Each row is a point. The ring and each string are closed loops that go straight from each point to the next, and from the last back to the first. Before rounding, they use only three directions, however many columns there are. Count how often each string passes through the ring. Passing back the other way cancels.

Ring (9 x 4):
[[ 41  20  -9 -14]
 [ 12  52  -3  -7]
 [-30  57   7  -2]
 [-60  39  11  -1]
 [-77 -14   8  -4]
 [-58 -54   3 -11]
 [-23 -73   1 -16]
 [ 10 -70  -2 -20]
 [ 42 -38  -7 -20]]
String:
[[ -6 -39   4 -15]
 [  3 -84  31 -21]
 [  0 -49  32 -18]
 [ -3 -31   7 -14]
 [ 25 -59  26 -21]
 [ 57 -89   9 -27]
 [ 34 -78 -46 -22]
 [ -7 -32 -32 -13]]
Times through: 1

Ring (6 x 8):
[[ 73  15  10 -19  -8 -32  13   6]
 [  9  36  25 -15  25 -13  10  23]
 [-48  23  38  -5  36  15  -1  30]
 [-48 -22  39   5  10  29 -12  19]
 [ 31 -46  27   0 -27   4  -6  -2]
 [ 85 -23  11 -13 -32 -25   6  -6]]
String:
[[ 63  48  15 -25  15 -40  20  15]
 [ 85  37  24 -25   7 -49  22   7]
 [ 95  26  -3 -25 -12 -42  18   5]
 [ 73  11 -16 -20 -20 -24  10   8]
 [ 41  -1  13 -12  -9 -13   5   8]
 [ 77  -2  39 -15  -8 -35  13  -3]
 [ 72   1  35 -15  -7 -33  12   0]
 [ 37   2  15 -12  -5 -12   5  10]
 [ 32   7   3 -13  -5  -8   4  13]
 [ 39  10  46 -12  10 -23  10   8]
 [ 48  33  47 -18  22 -36  17  11]
 [ 41  48  11 -23  19 -29  17  20]
 [ 37  42 -12 -22   9 -19  12  23]]
Times through: 1
String, 14 rows:
[[-40  -2   6  -2   8  28  -9  26]
 [-18 -12  12  -2  -1  19  -8  18]
 [-38 -50  20   9 -16  39 -19  12]
 [ 12 -71  50   9 -29  15 -13  -7]
 [ 44 -43  48  -1 -22  -8  -2  -7]
 [ 34 -16  38  -6  -7 -11   2   3]
 [ 29  -7   7  -9 -11  -3   1  10]
 [ 69  -1 -11 -17 -24 -20   7   5]
 [ 34   4   9 -12  -6 -10   4  11]
 [ 27   7  24 -11   4 -12   6  12]
 [ 16   9  36 -10  12 -10   6  13]
 [-10  28  59  -9  38 -10   8  21]
 [-66  38  61  -4  57  12   2  35]
 [-80  18  21  -1  35  35  -9  38]]
Times through: 0

Ring:
[[ 15  50 -24  38 -44  25 -10 -32  59]
 [-18  60 -16  -9 -33  19 -15 -44  -8]
 [-32  32   4 -41 -26   7 -14 -29 -42]
 [-23  -8  24 -44 -27  -2 -10  -1 -37]
 [ 15 -16  26   0 -45   6 -13  15  15]
 [ 28  14   1  36 -50  18 -11  -3  58]]
String, 17 rows:
[[  2  23  -5  10 -37  14  -7 -17  30]
 [ 22  40  -4  29 -53  24 -21 -19  36]
 [ 36  71 -11  48 -67  36 -33 -31  41]
 [  4  72 -40  37 -39  28  -8 -50  58]
 [-19  57 -44  16 -22  17   6 -51  51]
 [-27  47 -41   5 -15  13  11 -48  43]
 [-10  31 -11  -1 -31  13  -6 -26  17]
 [  6  49   3   2 -50  22 -28 -26  -8]
 [ 13  95 -13  19 -61  37 -41 -50  -6]
 [ -1  84 -45  35 -38  30  -9 -59  53]
 [-11  43 -42  26 -22  16  11 -41  70]
 [ -2  30 -21  18 -31  14   1 -26  49]
 [ 19  34  -2  25 -50  21 -18 -16  35]
 [ 55  38   7  59 -73  32 -32  -4  60]
 [ 42  21  -5  57 -57  24 -12  -4  84]
 [  8  10 -25  37 -29  11  13 -15  89]
 [  0  14 -23  25 -27  10  10 -19  71]]
Times through: 3
String, 12 rows:
[[ -9  21   2 -10 -34  10 -10 -18   2]
 [-43   7 -16 -32  -6  -3  15 -27   7]
 [-51  19   6 -64 -13  -2  -6 -28 -61]
 [-34  53  18 -60 -37  12 -35 -35 -94]
 [ -2  52  13 -16 -51  21 -36 -27 -40]
 [ -7  30  -5  -3 -35  13 -10 -23  10]
 [-20  35 -29   4 -20  11   7 -37  39]
 [-15  36 -26   6 -24  13   3 -35  37]
 [ -2  41  -7   4 -40  18 -15 -28  10]
 [ -1  69  -4  -2 -50  26 -32 -40 -20]
 [-15  75   6 -30 -48  24 -41 -43 -65]
 [-10  43  22 -34 -48  16 -37 -22 -62]]
Times through: 1

Ring:
[[  8  24   0  33  44  -3  39  17  10  21  -4]
 [-22  19 -13  40  26 -21  21  -5   7  -2  -3]
 [-24  -5 -20   9 -14 -16   0 -14  -6 -20 -18]
 [  5 -19 -17 -27 -37   7  -2  -9  -9 -19 -27]
 [ 53 -11  -2 -44 -21  37  20  14   1   7 -24]
 [ 47   7   5 -11  18  28  37  26   6  24 -16]]
String (21 x 11):
[[ 24 -21  -6 -31 -22  20  10  16 -15   2 -38]
 [ 42 -17  -1 -36 -15  31  19  22 -10  11 -34]
 [ 17 -10  -4 -11  -2  12  18  20 -12   9 -32]
 [ 26   4  -4  -6   6  15  25  10   5   9 -14]
 [ 66  22   7 -12  26  37  48  21  25  28   2]
 [ 61  22  13   1  45  33  55  38  16  42  -7]
 [ 60  26  11   2  42  31  54  30  22  36   0]
 [ 54  23   6  -2  31  29  47  20  22  27   1]
 [ 18   2  -3   1  11  10  25  17  -2  12 -21]
 [ 23  -4   0  -5  12  15  26  27  -8  19 -29]
 [ 60  -3   7 -29   8  39  35  33   1  27 -25]
 [ 95   6   8 -53  -4  61  42  21  22  23  -6]
 [ 82  -9   3 -62 -25  57  28  17  10  12 -19]
 [ 38 -23  -6 -46 -33  30   9  13 -11   0 -36]
 [ 16 -17  -9 -24 -22  13   8   8 -12  -3 -32]
 [ 25  -4  -8 -20 -13  17  16   2   3  -2 -17]
 [ 13 -12 -11 -19 -19  10   9   3  -7  -5 -26]
 [  2 -26 -14 -25 -33   6  -2   4 -21 -11 -40]
 [ 31 -29 -14 -56 -54  28  -3  -4 -11 -17 -34]
 [ 56 -22  -9 -67 -52  43   7  -3   2 -11 -24]
 [ 38 -27  -8 -52 -41  31   5   9 -13  -5 -38]]
Times through: 0
